Every row gives one point. Each table stands for the endless flat space through its points: a line for two points, a plane for three, and so on. The two share one point or none. Which?
(in the rows, 128 means zero)

First (2 x 3)
[[130 103 128]
 [142 127 144]]
Second (2 x 3)
[[139 111 118]
 [130 108 139]]
They share: [133 109 132]

First (3 x 8)
[[144 138 106 129 135 116 156 132]
 [117 112  97 139 132  95 144 152]
 [136 129 105 139 133 112 148 142]]
Second (3 x 8)
[[128 112 111 138 141 115 148 144]
 [125  98 115 132 156 129 152 135]
 [122 104 104 141 141 118 156 136]]
They share: no point

First (3 x 11)
[[ 93 119 125 150 134 107 143 126 126 123 117]
 [112  89  91 148 114 139 149 148  98 136 159]
 [124  94  88 144 126 138 161 153 107 123 165]]
Second (2 x 11)
[[105  97 106 149 127 116 145 130 108 132 136]
 [115  85 114 147 129 104 141 118 106 134 126]]
They share: no point

First (3 x 18)
[[ 94 107 149 116 120 119 118 134 108 138 127  85 148 122 114 135 135 115]
 [ 98 109 143 120 121 122 122 135 114 139 130  92 148 116 119 130 138 113]
 [103 111 128 126 122 122 129 141 120 134 136  99 152 101 131 117 150 105]]
Second (3 x 18)
[[122 133 132 143 128 126 116 136 154 129 144 140 136 134 153 138 135 119]
 [107 114 150 127 131 140 137 120 135 147 126 101 146  89 115 116 137 116]
 [122 105 108 131 124 114 108 144 126 145 128 112 156 114 137 134 139 123]]
They share: no point

First (3 x 24)
[[141 132 128 146 111 117 122 168 100 151 138 108 129 138 123 131  95 148
  118 158 134 165 105 168]
 [132 154 112 146 117 130  99 163 125 136 150 108 119 116 130 136 100 135
   95 148 149 142 129 151]
 [132 124 133 146  99 127 114 151 113 136 150 108 122 137 136 139 103 129
  119 151 131 157 120 148]]
Second (3 x 24)
[[131 149 134 135 102 128 100 152 126 116 135 104 123 125 129 126 111 122
   99 132 135 143 129 137]
 [119 137 114 163  98 136 108 156 114 140 163 100 123 121 133 150  91 126
  123 160 139 155 137 157]
 [134 157 139 124 101 123 100 146 132 116 130 111 117 127 129 125 111 119
   92 120 133 143 129 138]]
They share: no point

First (4 x 24)
[[155 135 109 110 130 100 120 148 128 138 114 146 128 115 143 162 131 141
  117  87 149 129 153 128]
 [157 138 115 113 125  93 125 154 129 143 109 148 121 115 149 162 128 136
  121  85 152 129 155 126]
 [141 128 101 101 114 109 112 160 125 160  90 117 124 102 167 143 121 130
  106 105 146 130 138 150]
 [136 124 100 100 107 113 111 165 123 169  81 105 123  96 176 136 116 126
  102 113 144 131 134 159]]
Second (3 x 24)
[[165 117 113 133 123 123 119 138 125 150 137 107 135  86 161 141 139 132
  126 109 108 138 147 129]
 [154 149 111 126 113 110  94 147 149 139 102 138 165  92 122 160 119 125
  115 107 149 131 173 144]
 [135 127 103  98 123 108 119 158 120 145  87 137 135 116 141 161 114 147
   96  99 163 128 152 154]]
They share: [147 123 107 112 123 114 119 150 122 147 107 125 135 104 149 153 124 141
 108 103 141 132 150 144]

First (3 x 24)
[[120 109 134 151 143 136 112 107 122 128 172 137 110 143  90 141 101 131
  121 115 102 137 121 124]
 [112 117 128 147 141 138 126 103 122 128 162 139 108 145 102 141 103 125
  127 103 112 131 121 118]
 [102 125 105 137 136 151 153 107 132 122 139 136 111 148 124 141 116 116
  124  95 137 128 115 119]]
Second (3 x 24)
[[123 135 105 143 127 135 135  98 130 129 152 125 117 131 116 148 120 112
   98 100 124 137 102 126]
 [121 126  83 144 127 135 162 107 130 125 171 141 100 109 117 153 119  93
  105 114 144 138 111 145]
 [115 127 136 140 141 149 103 106 130 120 137 112 133 162 106 133 116 141
  105  93  99 141 110 111]]
They share: no point

First (4 x 24)
[[138 122 156 101 151  95 122 112 104 137 103 137 110 123 125 136 102  86
  109 139 119 103  97 128]
 [144 116 146  93 163  93 123 125  95 139 113 134 109 114 115 122 104  87
  122 148 120 113  89 142]
 [112 140 156 132 157 129 139 109 102 152  97 127 123 119 141 136 121 102
   92 147 135 100 128 123]
 [142 116 154  96 155  91 121 117 100 136 107 137 107 121 121 130 101  84
  114 141 117 106  92 133]]
Second (2 x 24)
[[131 152 142 101 161 107 125 107 107 146 110 131 130 105 121 138 111  98
  118 156 133 112 106 132]
 [129 152 147  96 168 102 122 101 103 144 116 132 129 100 123 133 111  93
  119 162 130 111 110 130]]
They share: [133 152 137 106 154 112 128 113 111 148 104 130 131 110 119 143 111 103
 117 150 136 113 102 134]

First (4 x 24)
[[120 131 118 158 131 115 140 113 119 110 160 135 135 123 142 119 123  95
  115  93 146 154 132 121]
 [ 81 114 127 138 163 125 145 111 114  85 154 147 150 159 102 132 126 127
   96 132 112 152 131 100]
 [ 93 103 100 157 162  99 132 118 115  87 124 120 135 120 122 115 123 105
  113 114  99 111 172  94]
 [125 130 115 162 127 109 137 115 118 113 154 131 130 115 146 116 122  91
  120  88 148 148 139 124]]
Second (2 x 24)
[[100 119 122 152 149 117 136 129 115 114 142 123 129 131 118 131 131 101
  123 113 120 158 146 105]
 [ 96 118 124 151 153 120 135 136 115 120 139 117 126 132 113 136 135  99
  128 117 114 165 148 100]]
They share: [108 121 118 154 141 111 138 115 115 102 148 135 135 129 128 121 123 105
 113 105 132 144 142 115]

First (3 x 24)
[[118 120 102 130 107 143 140 101  89 162 129 120  98 132 137  90 120 146
  124 127 136 106 122 101]
 [112 123  97 136 104 146 138  98  85 164 135 124  92 127 141  88 113 147
  117 121 142 108 116 106]
 [121 126 130  97 101 134 144 125 115 140 132 109 119 139 135 106 143 123
  150 124 118 105 134 109]]
Second (3 x 24)
[[100 131 141 111  93 143 149 126  85 131 125 122 123 142 129 106 152 149
  135 112 125 102 127 105]
 [126 115 127  75 101 137 151 120 101 141 145 130 105 126 113  92 124 127
  165 150 129  82 153  87]
 [124 119 117 111 117 134 137 117 115 152 122 101 123 139 144 109 149 128
  144 118 119 114 124 114]]
They share: no point

First (4 x 24)
[[104 135  93 146 123 130 147 126 132 133 162 111 160 141 109 122 120 114
  131 100 174 113 137 127]
 [ 90 127 111 128 116 146 124 113 108 123 155  97 147 148 128 118 105 108
  128 122 143 134 130 149]
 [110 125 129 142 100 138 114 133 104 109 141 113 139 156 134 138  95 124
  124 128 129 142 136 155]
 [ 93 135 105 129 122 145 123 121 112 122 162  98 148 152 121 122 102 114
  125 116 156 131 140 143]]
Second (2 x 24)
[[123 108 103 159  92 115 144 145 114 125 134  96 156 125 151 131 133 126
  151 130 153 110 124 122]
 [111 138 121 135 110 151 138 103 114 119 158 132 138 155 109 125  97 102
  109 112 135 146 130 158]]
They share: no point

First (4 x 24)
[[150 134 112 126  97 125 187  84 142 119 149 110  99 119 153 137 147 135
  143 151 187 103 116 186]
 [148 102 139 131 119 133 152 134 158 145 112 125 120 126 160 102 145 109
  158 144 128  98 100 117]
 [122 124 103 121 111 111 156  94 132 147 156 113 108 118 134 142 161 113
  128 164 174 132 120 177]
 [148 135 121 146 122 133 170 101 158 133 133  98 123 135 169 120 151 127
  167 138 176 107 112 174]]
Second (3 x 24)
[[143 112 136 132 107 127 148 116 151 144 137 130 102 122 138 116 159 105
  145 148 153 117 118 143]
 [157 111 152 139  99 137 138 109 153 144 135 141  93 124 128 116 163  96
  149 146 154 113 131 150]
 [145 126 134 130 111 137 156  88 135 138 123 120 102 130 116 122 157  87
  167 146 157 119 116 165]]
They share: no point

First (3 x 24)
[[136 128  95 104 114 102 153 139 129 139 102 147 153 163 118 133  97 101
  160 111 112 139 102 150]
 [142 127 103 103 111 105 149 140 120 138 107 150 143 156 111 142 102 107
  152 106 111 129 106 149]
 [154 130 109 106  90 132 131 119 111 129  86 159 149 141 120 127 123 125
  140 103 120 135 130 170]]
Second (4 x 24)
[[163 126 116  93 115 115 141 140  98 137 102 163 133 155  97 145 131 129
  145 107 125 132 101 158]
 [167 136 124  81 129 123 143 152  90 137 102 175 129 159 101 139 145 131
  145 113 137 126 111 172]
 [147 135  83 100 106 105 125 152 129 154 103 143 147 138 121 131 101 105
  148 115 130 107 124 164]
 [157 153 136  79 144 127 156 148  86 125 112 173 119 181  99 152 146 120
  133  96 119 113 128 169]]
They share: no point

First (3 x 24)
[[131  91 113 138 137 124 113 166 141 145 126 145 126 118 138 142  79 158
  137 117 124 140 116 133]
 [147 101 122 156 154 108 142 140 129 133 148 186  91 146 125 111 109 153
  103 156 107 162 104 144]
 [133 108 113 156 147 113 129 138 126 139 149 167 107 153 133 119 112 145
  117 141 114 154 110 131]]
Second (3 x 24)
[[116  85  80 165 118 136 105 131  91 142 124 173 122 155 126 125 103 155
  154 124 111 142 116 123]
 [134 110 111 148 151 108 135 164 126 119 150 160 139 156 165 117 107 124
  130 106 107 139 102 100]
 [134 135 136 143 166  98 135 149 161 144 170 135 114 151 150 127 117 129
  100 136 127 154 112 125]]
They share: [125 110 108 154 142 117 120 140 126 143 147 154 118 153 138 126 110 142
 127 130 119 148 114 124]

First (4 x 24)
[[135 113 100 126 142 140 155  93 144 137  84 118 130 145 175 159 152  87
  150 114 134 117 149 130]
 [110 102 131 121 151 155 162  83 146 141  86 100 162 164 149 166 140  94
  136 112 146 142 149 125]
 [128 136 122 132 122 119 132 118 142 163 117 140 125 138 156 151 135 105
  129 155 111  99 126 122]
 [103 110 129 149 152 135 141 109 151 147 104 111 143 141 143 143 128 117
  141 123 128 117 145 116]]
Second (5 x 24)
[[114 101 148 131 113 150 160  83 175 160 126 125 166 134 132 155 155 106
  135 152 159  89 127 122]
 [111 122 116 162 135 143 149 116 147 141 115 113 150 161 140 132 137 132
  140 116 135 116 164 137]
 [104 123 162 115 163 108 138 130 158 157  93 126 111 163 169 161 113  81
  142 138 102 130 110 119]
 [109 125 143 135 151 121 143 121 155 148 103 117 129 158 154 148 118 102
  137 127 111 125 133 122]
 [120 123 109 145 136 137 134  88 134 149 109 107 157 117 130 148 122 120
  115 131 115 116 149  98]]
They share: [111 118 130 138 141 133 141 108 147 153 107 119 142 145 146 150 131 110
 134 134 125 116 138 119]

First (4 x 24)
[[105  96  90 117 117 117 145 164 157 134 136 114 146 120 158 167 157 153
  137 123 168  87 141 121]
 [102 112 107  91 132 135 126 155 168 127 146 134 164 123 143 146 151 135
  157 142 157  72 152 124]
 [103 123 116  91 137 138 124 148 166 125 145 142 163 130 134 141 143 131
  161 153 148  76 149 127]
 [109 118 103 138 120 114 154 149 144 132 125 124 128 138 142 166 136 156
  135 142 149 111 123 129]]
Second (3 x 24)
[[ 83 134 110 125 134 107 161 129 160 108 115 143 149 120 129 169 152 127
  132 166 138 124 113 138]
 [123 124 104 129 138 136 160 136 164 136 118 138 127 157 131 145 116 160
  151 161 138  99 120 121]
 [106 138 102 139 122 124 138 147 148 128 132 132 124 139 136 150 130 145
  153 142 151  95 131 137]]
They share: no point

First (6 x 24)
[[130 115 104 173  99 145 127 112 112  99 130 112 126 131 131 128 152 158
   79 105 139 160 150 121]
 [156  85  77 126 153  84 101 133 111 112 117  75  99 141  90  85 116 134
  112 143 132 115 118 148]
 [164 124 111 140 164  77  75  79 124 118 116  89 138 186 122  83 128 157
   97 126  91 125 110 156]
 [180 130 137 148 112 125 105  71  90 118 108 131 104 160 116 105 136 101
  139  96 127  99  82 134]
 [166 109  95 128 141  85  97 112 106 114 115  85 114 158  92  71 125 116
  112 135 109 109 105 151]
 [137 121  98 154 156  98  90  91 137 110 134  83 132 166 139 117 143 182
   79 127 110 148 140 139]]
Second (3 x 24)
[[143 107  95 157 105 120  83 108 113 110 125 114 109 142 107 123 116 151
   83 127 132 133 136 154]
 [150 126 101 155 141 125 106  96 101 119 122  93 125 136 138 109 152 138
   96 114 113 111 110 124]
 [150 109 103 152 118 115 102 106 111 108 121 107 114 148 111 109 129 143
   98 119 130 134 127 142]]
They share: [152 112 105 151 125 115 108 104 109 109 120 103 117 148 116 105 136 140
 102 116 127 131 122 136]

First (5 x 24)
[[ 93 126 131 150 157 134 121 134 127  96 118 145 138 122 166 116  98 140
  162 103 119 126 142 159]
 [110 136 114 139 184 189 148 169 133 114 144 134 121 131 170 121 117 168
   97 120 116 104 153 144]
 [ 92 140 131 144 139 122 148 133 111 120 138 160 127 126 147 117 111 101
  146  92 109 115 116 152]
 [124 130 111 152 136 149 136 159 134  85 116 126 114 137 161 106 114 140
  141 128 108 141 157 149]
 [ 83 119 133 142 142 107 124 112 120 101 132 158 135 128 168 111  94 110
  177  87 121 117 124 163]]
Second (5 x 24)
[[105 142 127 147 161 137 148 139 132 120 119 129 112 118 133 128 108 120
  136 118 100 132 127 167]
 [108 119 102 155 156 125 159 156 116 119 119 128 121 115 150 131 124 140
  149  98 109 129 104 170]
 [ 92 129 124 145 167 144 157 153 134 128 108 119  98  96 145 145 113 142
  146 138 115 157 135 158]
 [ 84 133 122 183 149 136 134 181 119 130 145 122 143 123 166 131 130 140
  133 115 109 143 143 164]
 [ 70 135 125 192 142 142 125 198 111 127 157 132 153 130 183 124 132 146
  126 116 119 144 159 150]]
They share: no point

First (6 x 24)
[[ 81 131 106  89 107 148 116 106 153 163 102 182 149 122 137 140 108  92
  145 152  95 144  72 147]
 [117 130 143 107 132 167  71 148 178 200  91 126 139 138 136 125 142 124
  146 162 129 125  88  98]
 [109 120 139 135 104 117 113 141 126 137 144 148 163 112 116 153  92  96
  121 141 111  86 112 119]
 [147 112 127 163 116 131 125 161 141 128 134 131 136 102 127 178  84 117
  129 172  96  83 113 112]
 [134 138 103 140  99 155 124 147 137 119 120 143 144 102 118 155 118 125
   98 149 118 105 133 117]
 [138 146  85 144  91 159 139 145 128  97 121 148 140  91 116 163 116 128
   85 146 116 107 145 123]]
Second (6 x 24)
[[103 130 127 123  95 120  91 125 145 148 134 149 132  94 123 127 113 111
  113 172 119 111 110 106]
 [117  95 150 141  82 145  79 122 136 196 131 120 184 118 147 122  86 123
  124 154 122 119 145 149]
 [128 115 117 129 111 167 111 106 148 156 111 152 164 114 126 161 118 129
  122 137  91 147 105 159]
 [ 80 146 119 102  96 120 103 123 125 126 125 160 137  94 114 128 133 102
  117 189 134 126 133 115]
 [114 132 123 121 107 178 100 120 133 149 104 168 164 121 123 155 128 123
  132 147 113 141 126 151]
 [119 140 105 119 113 130 115 151 175 148 120 147 116 110 127 137 107 103
  111 140 105  87  60  80]]
They share: [110 134 115 116 107 151 110 133 147 149 112 153 148 116 126 143 118 111
 122 149 114 119 105 123]

First (3 x 24)
[[154  93 156 119 109 134 135 103 127  99  99 146 143 102 145 150 142 129
  129 175 124  95 102 127]
 [122 119 128  94 119 151 104 100  97 146 137 124 160 145 150 141 136 106
  160 136 147 125 135 157]
 [166 113 124 139 135 134 119 119 117 143 123 150 143 122 141 164 140 161
  111 145 126 105  96 103]]
Second (4 x 24)
[[148  98 139 133 127 108 113 103 103 133 143 158 156 117 145 135 145 118
  134 155 121 129 108 124]
 [163 115 121 110 131 162 128 137  92 107 114 144 136 140 150 189 154 125
  150 150 122  90 106 146]
 [140 100 148 136 120 114 111  88 122 155 138 148 158 112 135 120 129 135
  121 149 137 129 111 112]
 [156 117 126 111 126 164 125 125 106 123 111 136 139 136 145 177 143 137
  140 146 133  92 109 137]]
They share: [148 111 132 119 124 140 117 109 112 135 123 140 149 126 145 153 139 135
 132 148 133 110 111 127]

First (3 x 24)
[[123 126 149 125 140 135 101 120 101 145 158 134 120 103 163 136 124 134
  125 132 145 130 158 107]
 [127 165 129 129 134 138 114 144 128 157 138 118  94 119 123 132 107 149
  121 108 121  90 129 141]
 [134 162 129 126 141 132 113 141 129 153 138 115 101 117 128 130 106 154
  119 106 119  95 132 138]]
Second (2 x 24)
[[112 148 147 120 122 136 112 129 113 145 157 124 103 106 145 136 116 136
  126 132 144 110 143 118]
 [110 147 148 116 115 137 114 124 110 138 160 123  98  99 144 139 112 137
  127 138 146 111 148 116]]
They share: no point

First (3 x 24)
[[122 109 115 160 139 141 152 143 124 151 108 143 148 109 125 149 110 151
  142 136 146 128 145 134]
 [122  99 129 136 173 141 132 119 124 165 118 167 158 125 127 125 134 127
  126 138 126 118 119 110]
 [122 105 119 156 145 139 148 137 126 156 107 147 148 114 127 146 116 148
  137 136 139 125 141 128]]
Second (3 x 24)
[[134 116 106 162 140 147 134 135 114 167 112 165 149 110 126 148 106 146
  127 141 135 114 124 134]
 [131 122 124 168 137 165 125 141 132 185 124 156 131 110 108 151 115 137
  148 162 141 117 136 140]
 [120 112 130 156 148 155 140 141 134 165 122 145 141 112 112 142 122 136
  153 151 147 128 144 132]]
They share: [122 108 118 152 150 143 146 137 122 153 114 151 153 112 124 140 116 142
 139 137 143 126 136 128]

First (5 x 24)
[[144 123 165 166  97 121 168 108 125  73 119 120 114 133 127 105 197 131
  155 100 145 133  94 111]
 [145 134 149 161 111 127 165 115 136  96 114 123 117 138 119 102 156 140
  140 132 153 132 106 121]
 [118 139 151 159 112  88 139  74 138  99 125 134 139 131  97 117 139 146
  118 126 137 130 120  77]
 [145 140 153 164 100 119 165 113 133  81 107 116 108 132 110  96 172 140
  133 120 149 136 111 104]
 [130 127 159 153 112 109 142  92 142 102 118 141 129 125 112 103 155 131
  122 124 143 141 113 100]]
Second (3 x 24)
[[136 131 139 139 132 130 135 104 136 126 125 136 122 142 110  97 128 146
  131 145 166 120 111 128]
 [118 117 160 155 134 118 155  92 164  99 134 144 147 129 129 128 141 119
  153 134 156 149  90 107]
 [124 127 141 131 144 130 127  96 144 120 135 136 124 140 108 103 130 140
  143 139 178 122 101 118]]
They share: [136 127 148 153 124 124 151 104 144 117 122 140 133 137 121 108 133 137
 133 144 152 133 108 125]

First (3 x 24)
[[146 116 108 141 142 166 131 101 132 151 110 102 147 129 109 143 138 104
  100  99 119 104 119 163]
 [153 106  93 138 116 135 119 110 107 153 142 104 153  97 110 130 149  98
  142 116 105 113 148 122]
 [165 106  93 130 110 139 117 104 107 155 134  96 159  95 116 132 155  92
  134 118 111 117 142 126]]
Second (4 x 24)
[[138 144 121 132 150 136 167  81 132 121 134  93 102 124  98 103 126 114
  133 134 147 120 158 161]
 [136 121 105 140 144 148 135 103 119 144 126 101 133 113 103 125 139 103
  131 114 120 103 142 151]
 [134 122 116 145 141 142 142 110 130 146 118 106 134 120  96 126 143  95
  126 118 120 116 150 153]
 [142 110  97 148 134 152 127 105 122 147 142 113 144 122 108 139 128 120
  121  98 105 102 130 137]]
They share: [138 112 102 147 137 150 128 110 122 150 130 110 144 118 104 136 137 107
 124 104 108 104 136 143]

First (5 x 24)
[[142 108 125 126 113 108 117 133 115 142 150 101 122 124 145 150 155 139
  133 145 112 125  91 139]
 [152 108 128 106 113 113 104 143 133 133 168  74 136 116 112 123 181 140
  133 135 111 113 112 147]
 [168 104 122 120 134 113 116 148 123 125 157  80 122 143 143 143 158 119
  136 131 114 129  93 138]
 [155  85  93 116 146 146  91 154 138 124 150  87 163 135 130 126 172 128
  146 105  94 126 115 159]
 [149 141 116  96 122 131 122 140  92 119 152 136 137  95 133 143 126 181
   98 143 121  90 132 151]]
Second (5 x 24)
[[137 128 105 114 134 121  81 114 121 108 134 110 165  88 155 141 174 135
  185 132  84 121 127 111]
 [139 110 133 131 114 130 107 142 114 150 149 149 136 164 112 129 155 171
  112 155 136 106 107 164]
 [145 112  77 102 144 123 111 142 109 114 130  94 149  98 175 157 138 109
  147 110  76 119 103 129]
 [142 112 107 119 135 130  91 113 127 114 127 107 155  89 157 149 163 136
  177 129  86 130 125 121]
 [148  92  90 112 136 133 129 147 113 135 124 108 129 124 162 161 121 121
  117 118  95 121  95 154]]
They share: [148 104 104 120 134 133 109 143 115 129 144 112 143 126 146 145 147 143
 131 126 105 121 107 150]

First (6 x 24)
[[106 115 133 122 123 133 117 108 111 102 155 114 122 167 149 150 144 121
  108 142 117 119 101 112]
 [133 101 127 105 134 160 123  73 123  63 144 104  95 173 162 154 160  94
  112 158 132 110 129 100]
 [138 132 141 118 105 184 164 108  77  90 133 108 146 157 131 175 137 138
  131 173 132 109  85  91]
 [ 91 117 112 167 114  99 113 141 116 141 149 125 141 161 133 139  96 110
  121 131  95  83 112 149]
 [103 107 117 139 122 120 121 113 117 107 152 112 122 168 148 140 128 110
  120 140 107  97 112 122]
 [100 120 142 116 138 121  74 103 134 107 157 131 103 164 156 152 149 104
   78 130 123 136 119 129]]
Second (3 x 24)
[[115 131 133 120 129 142 103 126 102  94 124 123 117 148 128 131 124 110
  114 134 113 120  86  96]
 [ 99 123 133 136 129 134 115 118 130 122 148 131 129 152 156 159 144 118
  102 162 109 112 110 124]
 [ 93 109 137 132 137 134 114 124 143 129 152 127 136 161 161 152 161 106
   99 169  94 118 104 127]]
They share: [108 133 131 132 125 137 111 118 113 108 137 130 121 146 143 152 128 121
 108 148 118 112 104 112]

First (6 x 24)
[[116  94 152 131 171 110 111  49 143  98 119 130 108 112 159 149 131 121
  143 112 114 144 116 133]
 [123 125 164 122 144 175 127 110 184  89 149 115 133  90 161 185  87 145
  126 140 119 120 146 126]
 [126 140 154 104 161 145 110 103 189 101 137 113 121 101 159 170  91 134
  126 138 113 118 128 139]
 [134 110 119 126 155 165 126 102 159  83 136 121 126  86 168 163 111 162
  135 112 121 124 166 112]
 [109  81 111 157 150 120 148 129 124 122 186 164 137 138 106 123 139 124
  118 154 104  86 126 127]
 [115 115 139 124 161 121 123 107 159 113 156 135 125 122 133 147 113 120
  122 146 106 104 117 141]]
Second (6 x 24)
[[106 108 136 129 145 165 110 144 159  88 154 127 138 119 125 181 115 178
  145 163  92 107 115 117]
 [119 109 135 120 144 122 131  84 154 113 136 135 118  94 160 110 102 127
   83 121 158 122 110  90]
 [116  96 126 140 167 151 118 108 149 101 144 132 126 133 129 167 131 144
  162 142  91 115 143 130]
 [107 130 128 131 169 139 152  72 144  95 159 130 141 110 170 130  81 144
   73 122 141 130  92  97]
 [136 121 146 133 146 157 123 138 160  76 155 128 120 110 152 165 118 188
  137 170  91 103  99 106]
 [136  99 128 112 136 153 115 144 164  89 154 141 114  99 141 164 121 167
  153 169 107 105 143 123]]
They share: no point

First (6 x 24)
[[159 114 180 110 160 127 148 123  85 141 136 142 134 124 122  98 113 120
  130 135 116 142 113  92]
 [166 118 173 114 170 140 133 137 116 146 134 156 141 124 134  96 105 117
  108  95 138 130 117 107]
 [119 122 178  73 147 105 157 136 102 154  81 122 166 133 155  73  97 102
  119 106 151 163 142  77]
 [145 162 141  96 150 165 178 150 126 112 147 161 133 109 137  75 123  87
  151  95 144 113 109 116]
 [144 151 127 116 148 156 161 140 128 131 145 152 119  84 142 112 130  98
  170 112 140  93 132 130]
 [132 113 147 119 148 114 135 120 113 172 100 124 138  94 155 132 104 112
  144 121 146 122 161 113]]
Second (4 x 24)
[[133 118 177 135 138 127 155 130 125 146 130 151 126 102 128  94  99 102
  151 116 126 147 103 108]
 [141 137 137 114 161 121 151 137 109 158 129 124 146 100 146 107 111 101
  119 121 150 116 141 103]
 [136 123 166 128 144 127 153 131 120 149 129 144 132 102 134  98 102 103
  142 116 132 138 114 108]
 [153 134 185 135 154 115 147 126 153 134 106 159 126 126 124  82 123  82
  171 112 130 123 107 120]]
They share: no point
